Rows are points. Two turns around zero, p and q, are shown by what they do to some points. Write where each new point lands after one turn and then the other. Backwards means that the second turn is done in reverse. Each puzzle has new turns, and all numbers are rounded.

Turn p:
15.3; -1.3; 12.8 -> 10.8; 9.9; 13.6
0.0; -9.5; 3.5 -> 3.3; -6.9; 6.6
-11.8; -0.6; 9.4 -> -12.2; -3.7; 8.0
20.6; 4.1; -26.3 -> 22.4; 6.2; -24.3
-12.6; -8.1; 14.8 -> -11.0; -8.8; 15.7
-11.5; 15.4; -14.2 -> -13.3; 3.2; -19.6
Turn q:
-2.5; 15.4; -4.8 -> -10.6; 11.5; -4.5
-15.2; 6.2; 8.0 -> -14.9; -1.4; 10.5
23.0; -20.1; -5.3 -> 28.9; -6.4; -9.1
13.2; -10.7; 8.7 -> 17.9; -1.8; 6.3
-18.5; 9.3; -6.7 -> -21.4; -1.9; -3.4
Where do these land?
p, then q: 16.8; 24.4; -16.2 -> -8.7; 22.3; -23.8
q, then p: -2.5; -11.6; 14.2 -> 5.8; -1.2; 17.5
p, then q: -7.6; 4.7; 0.4 -> -7.8; -4.3; -0.3
p, then q: -6.7; -17.5; 1.6 -> 11.0; -13.5; 7.1

Turn p:
-11.1; -3.9; -19.7; -9.7 -> -3.9; -0.9; -21.8; -11.3
6.9; 9.6; -30.3; -8.8 -> 7.4; 15.4; -29.0; 1.9
-12.8; -5.6; 23.5; 12.3 -> -15.1; -12.7; 22.6; -0.4
9.2; -2.6; 19.2; 18.3 -> 0.0; -7.7; 21.3; 16.8
7.0; -6.3; -3.1; -9.6 -> 12.0; -2.1; -4.1; -4.9
0.8; 8.7; 10.4; -2.6 -> -0.4; 8.0; 11.0; -2.1
Turn q:
-8.1; 15.6; -2.0; -0.2 -> -10.8; 14.0; -0.8; -1.0
-7.8; -8.5; 20.7; -26.5 -> 7.9; -2.9; 12.7; -32.1
17.9; 9.6; -8.9; 16.7 -> 7.2; 7.8; -11.2; 23.0
14.6; -10.8; 4.0; 14.9 -> 14.6; -8.7; 3.7; 16.3
-16.0; -13.9; 5.1; -3.8 -> -8.1; -13.1; 12.5; -9.9
-0.6; 7.9; -18.9; -1.2 -> -10.9; 2.7; -16.8; 3.5
Where do these land?
q, then p backwards: -12.6; -3.5; -7.0; 6.3 -> -10.7; -1.3; 2.7; 11.7
p, then q: 9.2; -9.2; 14.1; 1.6 -> 16.1; -4.7; 9.4; 1.3
p, then q backwards: -17.1; -5.6; -8.3; 9.6 -> -11.3; -4.2; -18.4; -1.1
q, then p: 10.2; 30.1; 3.5; -0.8 -> -5.3; 29.7; -3.0; 10.2
q, then p backwards: 26.3; 21.3; -6.3; 1.1 -> 19.6; 14.8; -23.6; -5.3
q, then p backwards: -6.7; -23.6; 5.2; -18.3 -> -10.7; -23.6; 10.4; -13.5
p, then q: -9.3; -9.4; -1.2; 0.5 -> -3.7; -11.0; 0.1; -6.5

Turn p:
-4.8; 0.6; 3.4; 12.0; -11.3; -6.1 -> -3.3; -2.3; -2.0; 9.3; -9.4; -12.2
-14.8; -8.7; -13.3; -3.7; -7.5; -33.0 -> -13.3; -1.9; 1.5; -22.8; -7.1; -29.6
2.1; -0.4; -11.0; 11.0; 14.4; 14.4 -> 3.0; -2.6; -18.2; 4.5; 15.3; 7.8
0.7; -14.5; 11.0; -8.7; 21.5; 12.5 -> -3.5; -13.0; 10.4; -1.0; 20.1; 18.1
20.4; 17.7; -16.8; -9.7; 4.9; -9.7 -> 22.8; 20.3; -3.9; -16.0; 3.5; -3.2
25.7; 10.7; -3.9; 3.2; -17.3; 8.6 -> 27.1; 5.8; -6.5; 6.3; -16.9; 6.2
-19.2; -4.2; 26.3; 9.9; -1.3; 7.7 -> -20.8; -8.3; 11.7; 24.4; 0.0; 2.2
-10.1; -1.3; 4.3; -13.9; -3.5; 5.5 -> -11.9; 2.0; 7.0; -4.7; -5.5; 10.5
Turn q:
13.1; -21.6; -11.0; -10.4; 5.4; -2.6 -> 17.9; -10.2; -7.9; -6.6; -10.5; -16.1
-5.8; 15.5; 22.3; 13.8; -5.5; 8.9 -> -7.3; 8.5; 14.0; 0.1; 12.2; 24.5
13.8; -7.9; -15.3; 4.8; -6.0; -3.6 -> 11.5; 2.8; -3.0; 6.9; -17.9; -6.4
13.8; 0.2; 14.9; -12.8; 1.2; 6.2 -> 14.7; 7.6; 0.6; -13.9; 12.2; 0.5
-16.0; 7.1; -10.6; 10.2; 14.6; -17.8 -> -18.4; -11.0; 7.5; 19.4; 2.1; -12.4
6.3; 4.8; 7.6; -18.9; -17.3; 8.6 -> 2.8; 18.9; -10.2; -19.0; 2.6; 3.6
-6.1; 16.7; -16.0; 20.3; 14.3; 6.7 -> -6.0; -5.2; -4.1; 32.7; 4.9; 7.9
-6.4; -3.7; 24.4; -14.8; -22.0; -10.2 -> -11.2; 12.9; 11.8; -32.0; -0.9; 0.3
-12.8; -11.0; -16.4; 7.8; 15.3; 3.7 -> -4.1; -24.2; -8.8; 12.6; -4.6; -2.1
Where do these land?
q, then p: 0.3; 5.7; 2.0; -1.9; -3.1; -14.2 -> -5.4; 7.8; 8.9; 4.0; -0.1; -8.1
p, then q: -24.0; 4.4; -24.2; -11.4; -3.4; -13.8 -> -28.2; 7.8; -16.4; -5.5; 5.3; -18.1
q, then p: -17.8; -0.2; 1.1; 1.9; -1.7; -15.3 -> -21.0; -3.2; 7.7; 1.3; -3.0; -6.3
q, then p: 5.6; -2.7; 20.2; -6.0; -10.4; 17.0 -> 7.1; 9.2; 3.7; -6.4; 3.0; 26.1
q, then p: -4.4; 12.3; -14.0; -7.5; -6.6; -15.6 -> -11.0; 13.5; -3.4; 0.7; -3.6; -19.5
p, then q backwards: 18.4; -25.9; 15.9; 1.0; -8.0; 14.3 -> -0.3; -23.3; 2.7; 25.4; 15.2; 10.3
q, then p: 4.2; 3.7; -6.1; 15.6; 0.1; 11.5 -> 6.6; -5.5; -12.9; 13.1; -2.5; 5.1
p, then q: 17.6; 2.6; 5.2; 8.4; 33.1; 16.0 -> 26.9; -17.7; -0.8; 20.7; 17.0; 3.2

Turn p:
-2.0; -11.8; -29.2; 9.6; 10.2; -2.0 -> -11.4; -17.4; -23.1; -6.7; 1.3; -13.4
-4.1; 17.5; 19.6; 3.9; 6.5; 7.1 -> 10.8; 7.8; 10.0; 20.5; 9.6; 4.9
8.3; 13.6; 19.8; -10.6; -14.0; -24.0 -> 21.1; 10.1; 28.4; -12.6; -2.9; -3.1
-0.8; 10.5; 14.5; -17.6; 7.9; 2.0 -> 8.9; 6.6; 10.2; -0.1; 15.2; 15.5
4.5; 9.1; 9.6; 2.2; -1.8; 15.8 -> 7.0; 7.2; -1.4; 14.7; -3.6; 11.1
19.8; 9.5; 6.6; -10.3; -8.7; 0.9 -> 19.3; 3.8; 4.4; -6.1; -9.8; 13.0
-1.8; -28.2; -21.9; 20.4; 8.3; -9.4 -> -23.3; -26.7; -11.4; -4.9; -8.4; -19.3
-13.1; 1.0; -16.8; -3.0; -13.3; 0.2 -> -7.2; 14.5; -12.9; -9.8; -0.6; -10.7
-10.7; -21.2; -2.2; 5.3; 4.9; 9.3 -> -25.0; -5.9; -4.0; 5.0; -0.8; 2.1
Turn q:
16.6; -3.5; 1.6; -3.1; -0.1; -15.2 -> -0.9; -8.1; -8.3; -13.3; -2.9; -14.5
22.3; -11.4; 19.6; 32.4; -7.2; -20.9 -> 4.5; -1.0; 2.2; 0.9; -27.8; -41.8
-12.2; 9.1; 2.2; -12.7; -3.9; 11.3 -> 0.9; 4.8; 10.5; 0.2; 15.3; 13.1
19.0; 5.8; 17.4; 16.8; -2.9; -2.3 -> 14.2; 9.9; 1.2; -1.5; -7.1; -25.3
-9.1; 10.2; -19.6; 0.6; 2.4; 5.0 -> -10.2; 12.1; -8.7; 2.9; 1.9; 16.2
-22.2; -6.5; -9.4; -10.9; 11.5; 12.5 -> -3.6; -8.7; 0.2; 14.6; 8.5; 25.6
8.2; 0.3; 8.5; 7.5; 17.1; -11.9 -> 2.8; -5.6; -13.4; 8.3; 1.9; -18.4
-6.4; -6.2; -15.4; -17.0; -2.9; 21.0 -> 5.3; -3.2; 1.9; -5.9; 2.3; 31.2
-16.3; 2.1; -5.1; -13.6; -13.9; 0.5 -> -13.2; -0.3; 14.3; -6.1; 7.8; 14.1
Where do these land?
p, then q: 0.6; 16.6; -22.6; -9.5; 1.6; 1.8 -> -3.0; 0.6; -24.6; -13.2; 2.8; 9.2
p, then q backwards: -6.8; -16.2; 8.5; 11.8; 6.7; -11.1 -> -13.5; -9.0; 10.1; -0.6; -6.9; -16.6
q, then p: -12.5; -10.3; -0.6; -15.2; 9.7; 3.6 -> -16.7; -10.8; -4.7; 10.1; -2.5; 8.7
q, then p backwards: 5.0; 7.0; -11.9; 19.5; -18.7; 20.6 -> 5.3; 6.8; 11.3; -9.4; -31.5; 9.4
q, then p: 13.3; -17.7; 14.9; 0.0; -11.5; -14.1 -> -7.4; -0.7; 22.0; -20.9; -8.2; 1.0
p, then q backwards: -6.2; 4.8; 18.2; -16.7; -1.8; -20.5 -> -3.5; 10.0; 16.0; -12.0; -22.6; 8.6
p, then q: 6.7; 15.8; -6.5; 10.1; 14.1; 19.7 -> 3.4; 9.4; -18.2; 3.1; -23.8; 4.2
